Every row gives one point. The points of each table are mixes of a few directions, plus a little noise. How many directions does each table use, and how many do they share? Where both have some left over, give the other angles between the two spaces (their principal angles), to ten degrees, smallest first.
In the rows, zero is written as 128.

First:
[[150 149 164]
 [ 93  94  68]
 [117 118 109]
 [140 139 148]
 [141 140 150]]
Second (7 x 3):
[[146 142 103]
 [ 92 137 147]
 [111 165 109]
 [169 102 118]
 [102 154 126]
 [106 116 155]
 [169  78 139]]
Directions: first 1, second 2, shared 0; angles 80

First, 9 rows:
[[103 182 147 100 131 134]
 [125 125 166 106 155 122]
 [ 93 214 107 113  96 146]
 [147  88  97 159 115 126]
 [125 139 105 139 110 134]
 [147  71 170 119 168 112]
 [151  75 121 149 134 120]
 [118 150 134 118 128 131]
 [140 106 105 148 116 127]]
Second (9 x 6):
[[114 125 139 127 112 104]
 [145  98  73  81 130 142]
 [140 132 120 130 143 150]
 [111 138 132 144 140 124]
 [117 134 119 136 147 134]
 [156 101 119  89  92 121]
 [150 144 131 146 154 166]
 [ 48 161 168 185 143  77]
 [170 118 150 114  93 133]]
Directions: first 2, second 3, shared 0; angles 70, 80

First (9 x 11):
[[137 129 150 140 137 114 126 133 144 137 132]
 [134 129 144 137 134 118 127 132 140 135 131]
 [129 128 130 129 129 127 128 129 130 129 128]
 [132 128 138 134 132 122 127 130 136 132 130]
 [129 128 131 130 129 126 128 129 130 129 129]
 [137 129 149 140 136 114 126 132 144 137 132]
 [ 80 123   7  61  81 205 139 102  39  77 107]
 [136 129 149 140 136 115 126 133 144 137 132]
 [138 129 153 142 138 112 126 133 146 138 132]]
Second, 8 rows:
[[146 125  98 149 184 118 124 107 157 122 113]
 [113 105 126  84 150 136 119 162  83 150 135]
 [113 132 109 129 107 153 116 154 107 131 135]
 [125 121 158 101 103 122 134 124 122 143 135]
 [125 153 110 168 112 125 134 114 148 102 123]
 [144 144 144 179 108 152 126 154 127  97 127]
 [144 105 117  92 166 106 123  81 166 166 121]
 [114 138 163 122  93 111 148 128 113 114 134]]
Directions: first 1, second 5, shared 0; angles 40

First:
[[105 124 123 116 116 134 177 107 108 141 130 128 121 114]
 [105 124 124 116 116 134 177 107 107 141 130 128 122 114]
 [142 130 131 135 135 124  98 141 141 120 127 128 132 137]
 [156 133 134 143 142 121  67 154 153 111 125 129 136 145]
 [ 72 118 117  98  99 143 249  76  78 161 134 127 112  94]
 [140 130 130 134 134 125 103 138 138 121 127 128 131 135]
 [117 126 126 122 123 131 151 118 118 134 129 128 125 121]
 [109 124 124 118 118 133 169 110 111 139 130 128 123 116]
 [163 134 135 147 146 119  51 161 160 107 124 129 138 150]
 [170 136 136 151 150 117  37 167 166 103 124 129 140 154]]
Second (10 x 14):
[[106 162 137  87 143 106 151 139  65 141 157 119 124 115]
 [117  98 132 124 126 153 121  84 131 115 119 158 129 136]
 [159 125 121 154 122 130 111 159 170 130 116 118 129 136]
 [ 95 144 134  85 132 121 174 113  66 143 150 129 121 111]
 [116 143 135 134 147 108  88 120 117 106 134 122 137 131]
 [ 94  98 138  94 127 158 147  62  93 121 130 171 124 128]
 [139 150 111 158 113 106 160 170 152 147 124  83 126 113]
 [105 125 131 134 134 124 114  94 121 109 126 132 134 127]
 [176 120 126 155 129 134  79 168 181 122 114 129 132 148]
 [173 116 115 156 108 141 137 173 185 147 111 118 123 135]]
Directions: first 1, second 4, shared 1

First (10 x 20):
[[ 97 116 133 133 142 139 109 105 123 144 115 125 151 110 151  80 114 173
  145 113]
 [156 119 153 143 164 145 107  44 105 122 132 151  73 131 117 168 137 131
  121 104]
 [ 82 115 127 130 136 138 109 121 128 150 111 119 170 105 160  59 109 183
  150 116]
 [103 112 141 138 156 146 100  75 115 144 115 132 135 109 150  88 116 179
  144 104]
 [115 125 127 128 128 130 124 130 129 134 124 125 141 122 136 109 123 142
  134 126]
 [166 152 109 114  89 102 169 202 146 104 147 122 115 157  94 189 146  53
  104 163]
 [138 149 101 110  80 100 168 227 153 115 139 111 151 146 111 148 136  74
  115 166]
 [130 138 114 119 105 115 147 178 141 123 132 119 143 136 122 133 131 105
  123 146]
 [158 118 157 145 169 148 104  33 102 121 131 153  67 130 117 170 137 133
  121 100]
 [134 136 118 121 111 118 143 164 137 123 133 122 135 136 121 138 132 107
  122 142]]
Second, 10 rows:
[[172 139 121 159 138  85 172 135 168 131 163  94 147 219 166 120  59 117
  132 120]
 [ 92 137 116 113 149 167 114 115  80 123 121 159 119 102 123 117 176 133
  107 115]
 [ 84 112 117  49 100 133 130 178  81 118 160 143 129  78 108 184 190 151
  166 204]
 [155 126 142 153 123 117 123 117 161 136 114 114 125 131 127 115 100 122
  126 112]
 [167 126 157 162 124 131 102 100 173 145  93 125 109 101 119  93 106 120
  116  91]
 [100 146 102 166 166 137 145 105 100 112 119 130 149 190 146 117 113 113
   94  90]
 [117 116 134 109 108 128 119 141 125 125 122 129 127  96 110 151 143 134
  143 152]
 [129 111 141 147 102 111 115 130 155 122  98 108 136 112 104 149 104 121
  140 137]
 [113 127 128  69 122 150 120 147  93 134 154 156 110  77 122 135 188 149
  141 160]
 [152 141 125 154 148 123 143 115 142 134 138 122 130 170 152 101 101 120
  113 100]]
Directions: first 2, second 4, shared 0; angles 50, 90

First, 11 rows:
[[125 121 130 125 130 134 132 121 126 130 130 124 126 136 131 130 126 127
  129 126 129 124 124 124 131 124 126 127 123 122 129 127]
 [107  66 141 102 144 179 163  65 111 141 149  95 114 199 153 141 115 120
  135 110 134  97 101 100 147  91 111 115  90  72 136 117]
 [153 204 113 161 109  65  84 205 148 113 101 168 146  42  99 113 144 137
  120 150 121 167 161 162 105 173 149 144 175 197 117 141]
 [140 166 120 144 118  98 107 166 138 120 115 148 136  86 113 120 136 133
  124 138 124 147 144 145 117 150 138 135 151 161 123 135]
 [122 110 132 120 134 144 138 109 123 132 134 118 124 149 135 132 124 126
  129 122 130 118 120 120 133 117 122 124 116 111 130 125]
 [135 147 125 136 123 112 117 148 134 123 121 138 132 105 121 124 132 130
  126 134 126 138 136 136 122 140 134 132 141 145 124 131]
 [ 98  38 146  89 151 203 179  36 104 147 159  81 107 231 164 146 108 117
  138 102 136  82  89  88 155  75 103 109  72  46 141 112]
 [144 177 118 149 115  88 100 178 141 118 111 154 139  72 109 117 138 133
  123 143 123 153 149 150 114 157 141 138 159 172 121 137]
 [110  74 138 105 141 172 159  74 115 139 146 100 116 188 150 139 117 121
  134 112 133 101 105 104 144  96 114 117  95  80 135 119]
 [150 193 115 155 111  75  92 194 145 115 106 162 143  55 103 115 142 136
  121 147 121 161 156 157 109 167 145 141 168 187 119 140]
 [122 113 131 121 132 140 137 113 124 131 133 120 125 145 134 131 125 126
  130 124 129 121 122 122 132 119 124 125 119 115 130 125]]
Second (10 x 32):
[[133 120 155 142 146 104 120 188 107 144 166 165 126  72  89 124 110 102
   80 138 126 134 166 123  88 126 155 151 113 154 120 150]
 [131 139 121 134 137 138 108 165 129 127 175 159 130  74 104 126 116 103
   91 130 108 132 147 131  94 127 157 154 104 133 127 130]
 [ 97 153  83 103 136 124  90 137 101 127 137 151 124  72 146 125 135 136
  144 144 125 185 130 159 117 183 129 171 134 170 168 137]
 [123 100 142 117 115 111 144  89 140 138 115 100 126 173 142 136 126 133
  152 155 123 106 105 124 162 117 102 108 128  99 109 136]
 [127 129 129 131 125 139 156  93 117 119  54  88 135 199 158 124 151 162
  173  84 170 135 110 120 156 124 102  94 171 139 150 106]
 [143 138 116 130 107 163 158  64 160 104  68  78 131 215 164 130 151 163
  175  92 144 104  92 119 173 110 100  79 153  91 126  91]
 [112 104 144 127 141 117 116 161 109 149 179 146 136  89  99 131 110  86
   94 145 112 125 143 125  96 111 147 158 102 134 127 146]
 [153 107 176 143 128  78 137 161 137 146 151 154 110 105  94 129 104 122
   91 173 114 106 156 118 124 126 136 120 113 121  81 163]
 [125  94 153 131 124 131 149 109 133 140 131 101 139 172 123 135 122 108
  127 125 126  93 114 111 137  85 120 112 119  99 114 125]
 [136 195  61 123 121 175 105 113 148  87 103 137 121 110 160 120 154 166
  155  95 130 163 119 151 133 172 131 133 145 139 159  94]]
Directions: first 1, second 5, shared 0; angles 30

First (10 x 32):
[[149  92 145  98 127 108  99 130  75  88 157  99 124  79 116 129 170 108
  188 117 190 139 158  79  87 125 142 151  93 103 133 106]
 [110 153 120 135 140 115 141 115 128 155 112 145 126 162 144 166 132 137
  104 150  90 122 133 143 113 135 143 102 119 144 119 151]
 [130 113 125 147  92 196 152 159 207 138 122 107 113 117 113  13  66 156
  108  76 137 120  68 173 244 135  80 149 190 128 164  96]
 [127 117 134 128 123 135 132 141 128 124 125 113 121 118 121 107 121 128
  140 114 146 133 123 121 153 134 126 137 131 125 132 114]
 [152 110 147 128 133 120 108 156 108  75 122 119 152  88 105 122 107  83
  158 126 181 162 139  69 138 110 121 170 138 108 100  99]
 [ 88 136 111 112 119 130 155  86 129 206 146 115  72 173 160 134 186 200
  119 119  79  80 126 200 103 171 160  66  81 153 182 161]
 [118 155 124 144 147 112 134 129 127 131 100 153 147 154 134 172 110 112
  105 157 100 140 134 118 122 122 135 119 134 139  95 144]
 [122 123 129 132 121 142 138 138 141 133 122 118 120 126 126 103 115 135
  129 114 133 128 116 134 159 135 124 131 135 129 135 118]
 [141 147 120 130 139 113 114 110 128 124 134 162 153 140 135 168 133 116
  104 157 102 127 138 132  84 108 121 121 133 129 113 151]
 [147 134 126 121 137 107 106 114 111 107 141 149 152 122 129 165 143 106
  126 152 126 132 147 111  76 106 125 131 123 119 113 140]]
Second:
[[150 136 113 153 167 126  88 131 122 122  94 143 143  84 119 157 119 116
  118 130 146 130 123  99 111 110 163 112 115 134  93 130]
 [132  93 149 151  63 136 173 126  82  48 191 132 148 155  72 126 130 130
  139 114 129 149 102 113 190 213  91 139 140 137 148 153]
 [130 125 121 132 142  86 134 126 159 164 105 116 118 160 166 118 140 165
  117 146 113 115 171 159 103 137 122 108  87 104 130 121]
 [141 127 107 165 143 110 122 138 145 130 102 141 150 135 123 140 106 144
  106 135 128 137 136 134 130 140 136  99 110 127  96 137]
 [112  94 136 105  92 108 157 134 104 122 169  97 116 155 123 109 154 148
  169 117 149 140 154 137 125 164 119 129 100 115 150 122]
 [117 186 134  94 178 142  99  94 147 185  92 145  96 113 182 155 152 107
  101 154  79  84 123 136  76  57 149 137 147 138 143 128]
 [ 77 156 131  64 105 191 139 133 123 161 161 126 109 124 124 114 115  86
  152 107 127 136  90 139 129  60 132 161 201 160 147 122]
 [165 108 133 160 134 124 112 142 142  91 110 124 144  98 114 103 109 128
  123 121 153 133 125 107 159 143 113 140 124 109 118 111]]
Directions: first 4, second 6, shared 2; angles 50, 70

First (9 x 32):
[[132 154 160  71 100  52 120 115  87  89   7 158 127 125 205 141 134  46
  145  40 219 151  96 187  56 110 159 132 119  20 233 196]
 [107 144 138 153 132 136 108 154 127 121 148  70 161 128 134 125 154 154
  110 131 114 110 156 113 163 149 153 129 122 160 116 132]
 [153 104 112 104 119 134 156  85 133 148 123 198  73 132 108 134  84 106
  145 140 135 149  99 138  91 106  83 122 136 105 125 108]
 [145 110 108 140 168 130 131 171 157 123 154 141 173 114 106 105 162 150
  139 145  88 123 123 120 152 118 144 147 139 142 109 121]
 [103 141 134 161 127 154 112 144 129 133 170  64 145 132 119 128 141 166
  104 149 104 107 163 101 171 154 138 122 122 181  96 116]
 [117 139 140 125 110 127 123 112 113 128 116 114 113 134 141 139 117 120
  121 118 146 128 134 131 120 136 125 119 122 124 138 134]
 [116 133 132 135 112 144 128 108 120 140 142 111 104 136 122 139 109 136
  117 139 129 125 139 117 133 139 113 116 123 146 114 117]
 [138 111 112 138 142 148 138 130 146 141 161 143 125 126  99 121 123 147
  131 156  99 127 126 115 141 124 113 130 136 151  98 106]
 [142 115 117 123 140 127 136 133 139 130 131 154 132 123 117 121 129 127
  138 135 118 133 117 130 125 116 124 134 134 122 125 123]]
Second, 9 rows:
[[132 141  98 136 155 152  95 151  97 114 152 172 147 121 176 139  75 183
  177 116 177 161 107  99 121  82  94 146  75 137 118 114]
 [127 125 138 125 119 120 141 120 139 133 119 111 123 130 112 124 146 109
  109 133 112 117 134 137 129 143 140 123 145 124 132 133]
 [130 134 114 131 140 140 112 138 113 120 139 150 137 125 152 135 103 155
  153 120 153 146 119 115 124 106 111 137 101 134 123 122]
 [124 115 158 121 101 102 162 105 159 147 104  82 110 136  74 114 185  70
   76 143  78  92 149 158 137 176 164 107 185 119 139 143]
 [125 121 143 124 115 115 144 117 142 136 116 106 120 131 104 122 154 100
  103 136 105 112 138 142 133 153 144 119 155 123 133 134]
 [123 116 158 120 101 103 163 106 159 145 104  85 110 135  77 114 183  70
   78 141  79  93 149 156 136 176 162 108 184 119 137 140]
 [132 142  97 136 158 156  91 155  94 110 155 176 147 120 183 143  68 189
  183 112 182 166 106  94 121  76  91 147  67 137 117 113]
 [133 139 102 135 154 150  97 149  99 113 151 168 144 122 173 140  79 179
  173 115 172 160 110 102 122  85  97 145  79 136 119 116]
 [125 121 147 123 113 114 148 115 145 138 114 102 116 132  98 120 161  95
  100 136  99 108 140 145 133 157 148 118 160 122 133 136]]
Directions: first 3, second 1, shared 0; angles 80

First, 10 rows:
[[164 158 131 107 104 131 143 104 132 149 148 140  84 151 177 112 103 122
  135 120 150  74 108 178  97 159 117 159 139 125 123 114]
 [119 129 167 131 169 115 135 124 142 149 101 125 113 145 109 163 119 128
   97 120 124 107 145 103 125 136 136 172 131 122 122 126]
 [ 89 125 130 127 155 115 153 106 107 104 126 182 125  90  95 146 133  94
  140 131 129 105 121 118  91 151 152 140 120 129 129  72]
 [ 73 140 138 137 181 141 145 103  92 107 130 157 146 138 106 121 142 110
  136 158 148 108 107  75  99 113 157 169 170 111 122 104]
 [146 121 164 121 145 125 108 171 177 152  90  86 106 174 141 159 101 145
   90 113 127 132 137 128 135 130 114 156 128 111 136 134]
 [180 111 109 109  66 126 100 179 173 128 124  99 108 126 165 128 103 140
  131 103 120 157 125 198 137 145  92  78  90 130 147 124]
 [152 131 110 131 100 158  96 157 136 130 140  74 150 170 169  88 131 162
  134 144 139 165 114 128 158  88 107 107 155 118 132 179]
 [129 127 162 137 158 111 135 118 139 159 106 116 121 137 105 159 127 137
   96 115 112 117 161 101 149 130 135 157 124 134 116 154]
 [141 106  98 143  91 115 120 127 120 126 138 121 158  74 101 125 154 140
  136 116  92 176 165 132 180 115 123  60  86 160 124 171]
 [ 88 133  72 137 112 144 143  94  64  76 174 180 170  74 113  80 165 103
  186 160 137 140  98 120 108 113 149  84 138 137 128 104]]
Second (10 x 32):
[[124 137 115 148  95  89 161  99 109 106 137 125 174 100 106 128 132 131
  157 145 130 126 150 122 114 109 137 127 124 109 120 126]
 [131 106 121 140 117 108 116 149 129 109 112 144 115 108 118 119 133 134
  162 125 110 157 115 136 122 138 130  74  83 146 134 115]
 [137 120 123 111 145 139  98 156 144 118 112 139  85 135 141 121 135 132
  139 116 125 141  94 143 116 153 125  97 114 154 144 107]
 [109  91 119 147 138 129 113 152 150 100 122 161  90 131 119 113 142 123
  117 130 102 160 131 150 124 139 127 104 113 153 139 136]
 [133 103 149 134 134 131 142 129 120 152 124 140 131 113 125 126 110 126
  107 124 108 124 159 116 153 113 125 122 106 123 106 142]
 [168 117 123  84 155 128 136 137 123 110  97 156  82 100 151 113 124 137
  145 116 115 110 107 140 101 154 120  84 107 156 129  82]
 [ 93 171 133 173  72 109 129  99 112 159 167  64 222 149  98 156 125 124
  141 143 164 136 144  97 155  90 144 180 151  74 124 169]
 [109 165 133 160  79 107 131 104 109 155 156  76 208 136 104 150 123 129
  152 137 157 133 137 100 148  98 141 157 136  84 123 154]
 [119 151 159 125 134 165 109 127 132 189 147  87 148 168 138 150 112 122
   91 119 152 116 130 105 170 114 126 183 156 103 122 160]
 [157 116 107  57 213 174 145 127 154  81 107 188  24 139 180  99 140 123
   74 127 117  76 114 167  76 171 109 154 190 176 141  85]]
Directions: first 5, second 5, shared 0; angles 30, 40, 50, 60, 80
